Rows are points. Each copy is the shape, with its points in the same order, stretched, turned, moved and blurred by noise. Say if it was mirrored as well.
In the rows, zero is written as 128.

Shape:
[[131  94 182]
 [ 76 123 191]
 [121 133 165]
 [ 89  90 135]
 [ 84 155 151]
 [126 113 104]
 [130 159 111]
 [145 146 138]]
Copy 1, 8 rows:
[[184 115 116]
 [180  97  41]
 [161 125  85]
 [146  87 135]
 [143 113  49]
 [117 116 161]
 [115 138 109]
 [138 142 110]]
Copy 1 is: mirrored
Copy 2:
[[129 191 100]
 [ 76 198 153]
 [102 152 118]
 [144 179 173]
 [ 78 142 164]
 [159 123 147]
 [118  88 135]
 [117 112 108]]
Copy 2 is: only turned

Shape (9 x 4):
[[183 172 103 100]
 [ 92 100 161  98]
 [ 65 106  79 161]
 [109 114  89 112]
 [141 164 168 109]
 [146 160 103 127]
 [ 97 122 100 136]
 [160 125 149 125]
 [138 138 109 104]]
Copy 1, 9 rows:
[[111  97 209  74]
 [154  99  47 133]
 [146 221  66  83]
 [113 139  95  75]
 [171  84 148 132]
 [138 134 169  86]
 [137 164  98  92]
 [119 110 146 145]
 [128 121 146  80]]
Copy 1 is: mirrored
Copy 2, 9 rows:
[[161  81 187 177]
 [138 104  90 122]
 [ 39 176 122  77]
 [ 85 105 137 130]
 [171 128 132 170]
 [122 126 166 143]
 [ 83 145 137 109]
 [178 112 140 119]
 [127  97 153 154]]
Copy 2 is: only turned
Copy 3 (9 x 4):
[[141 220 136 148]
 [ 64 123 112 140]
 [144  36 160 163]
 [118 120 142 179]
 [101 185 120  97]
 [147 161 147 138]
 [128  96 147 157]
 [120 165  96 120]
 [119 165 135 159]]
Copy 3 is: only turned
Copy 4, 9 rows:
[[130 105 125  59]
 [ 70 134 154 168]
 [191 150 142 160]
 [142 146 144 112]
 [ 87  86 159 136]
 [151 109 135  94]
 [159 137 145 135]
 [105 112  97 128]
 [125 125 141  99]]
Copy 4 is: only turned

Shape (9 x 6):
[[166 141 126 108 114 134]
 [105 144 121 127 107 169]
 [131 136 127  57 145 149]
 [139 202 113 131 129 146]
 [ 77  72  88 186 124  97]
 [121 154 156 111 137 106]
 [160 157 137 102 171 154]
 [ 88  91  77 141  92 108]
 [ 74 106  50 129 111 113]]
Copy 1, 9 rows:
[[130 143 113 122 151 123]
 [113 124 129 143 106 107]
 [155 121  80 114 105 137]
 [ 87 123 120  93 139  96]
 [100 117 194 147 119 170]
 [138 112 141  89 134 123]
 [126  85  98 122 138 125]
 [124 159 171 141 113 161]
 [100 163 170 132  94 169]]
Copy 1 is: mirrored
Copy 2 (9 x 6):
[[ 92 161 134 120 164 115]
 [144 144 156 132 134  96]
 [116 127 171 107 201 142]
 [ 98 165 160 165 115 139]
 [178 101  44  97  99 101]
 [ 89 103 129 154 153 129]
 [ 82 127 171 102 141 146]
 [184 143  65 115 144 101]
 [207 146  79 118 144 135]]
Copy 2 is: mirrored
Copy 3 (9 x 6):
[[102 109 119 156 110  72]
 [141 125 114  64 143  92]
 [ 77 162 106 105 114  79]
 [104 116 110 150 168  44]
 [166 139 205  83 156 206]
 [ 87 126 102 154 123 136]
 [108 156  91 161 123  45]
 [133 116 197  68 150 175]
 [108 145 207  53 180 147]]
Copy 3 is: only turned

Shape, 14 rows:
[[133 166 118 120 141  54 117 122]
 [146  76 130 108 136 151 138 100]
 [150 110  74 114  94 149 210 143]
 [117 158 144 109 130  83 150 114]
 [101 105 130 145 165 132 110 134]
 [115 184 150 106 148  73 104  72]
 [139 116 129 114  84 136 172 189]
 [157  91 132 102 105 126 113 110]
 [149 111 126 136 109 141 206 168]
 [126 117 115 152 119 153 113 102]
 [ 97  81 133  92 114 166 117 116]
 [177  98 153 139 109 163 123 106]
 [140 180 122  93 161 104 123 127]
 [139  76 144  80 102 116 139 111]]
Copy 1:
[[144 150 154 123  42 167 100 111]
 [ 93 139 122 182 170 142 137 124]
 [ 56  65  78 169 142 185 185 106]
 [147 171 152 128  51 167 148 126]
 [125 145  96 144 138  74  99 122]
 [163 198 198 115  29 142 133 106]
 [121  92  85 135 150 194 166 162]
 [113 145 141 157 162 184 123 133]
 [115  92  57 173 127 180 163 114]
 [119 125 106 125 161 101 139  83]
 [ 91 162 128 133 198 113 162 167]
 [150 128 123 170 171 160 136  92]
 [151 120 172 141  55 132 138 135]
 [ 97 178 137 169 155 207 144 163]]
Copy 1 is: only turned
Copy 2 (14 x 8):
[[180  89 163 144 164  89 155  69]
 [107 122 123 128 177 150 106 151]
 [191 172 116 108 167  96 125 204]
 [175 105 176 103 150 122 153  98]
 [119 131  98 130 163 157 125  98]
 [149  62 184  87 148 118 133  47]
 [168 151 127 152 113 108 169 199]
 [124 101 142 166 146 122 112 148]
 [155 191 140 129 149 110 168 182]
 [116 137 121 121 131 120  86 119]
 [135  98  99 111 131 179  92 169]
 [ 69 138 150 151 126 108 113 147]
 [144  78 127  93 163  86 160  99]
 [151  97 155 155 157 155 122 166]]
Copy 2 is: only turned
Copy 3 (14 x 8):
[[112 156  70 151 103 158  86 147]
 [127  90 148 104 118 106 161 135]
 [ 71  34 151 144 158 152 178 237]
 [146 146  97 169 119 156 140 150]
 [106 126 101 131 147  86 118  79]
 [181 163  86 173  71 130 103 114]
 [ 92  91 158 153 163 180 168 171]
 [116 111 158 103  84 135 143 133]
 [107  93 146 148 198 159 164 210]
 [114 109 157 133 105  76 114 125]
 [112  77 155 132  95 103 195  72]
 [157 120 193 108 114 105 122 152]
 [160  93  85 170 117 155 105 139]
 [114 112 148 109  92 155 189 131]]
Copy 3 is: only turned
Copy 4:
[[165 110 129 141 133 167 204 106]
 [103 158 152 127  93  90 135 145]
 [107 206 135 176 146 155  91 135]
 [188 149 131 149 127 136 184 115]
 [145 111 115 117 103  90 119  93]
 [192 129 150  97 113 150 231 109]
 [160 147 119 182 151 137  96 167]
 [103 128 154 133 121 101 139 171]
 [146 183  98 171 146 119 101 147]
 [105 139 134  79 144 110 117 119]
 [130 136 179 125 108  77  91 132]
 [ 96 151 118  99 127  87 131 180]
 [188 134 137 122  96 193 181 128]
 [123 145 165 171 115  84 152 165]]
Copy 4 is: only turned
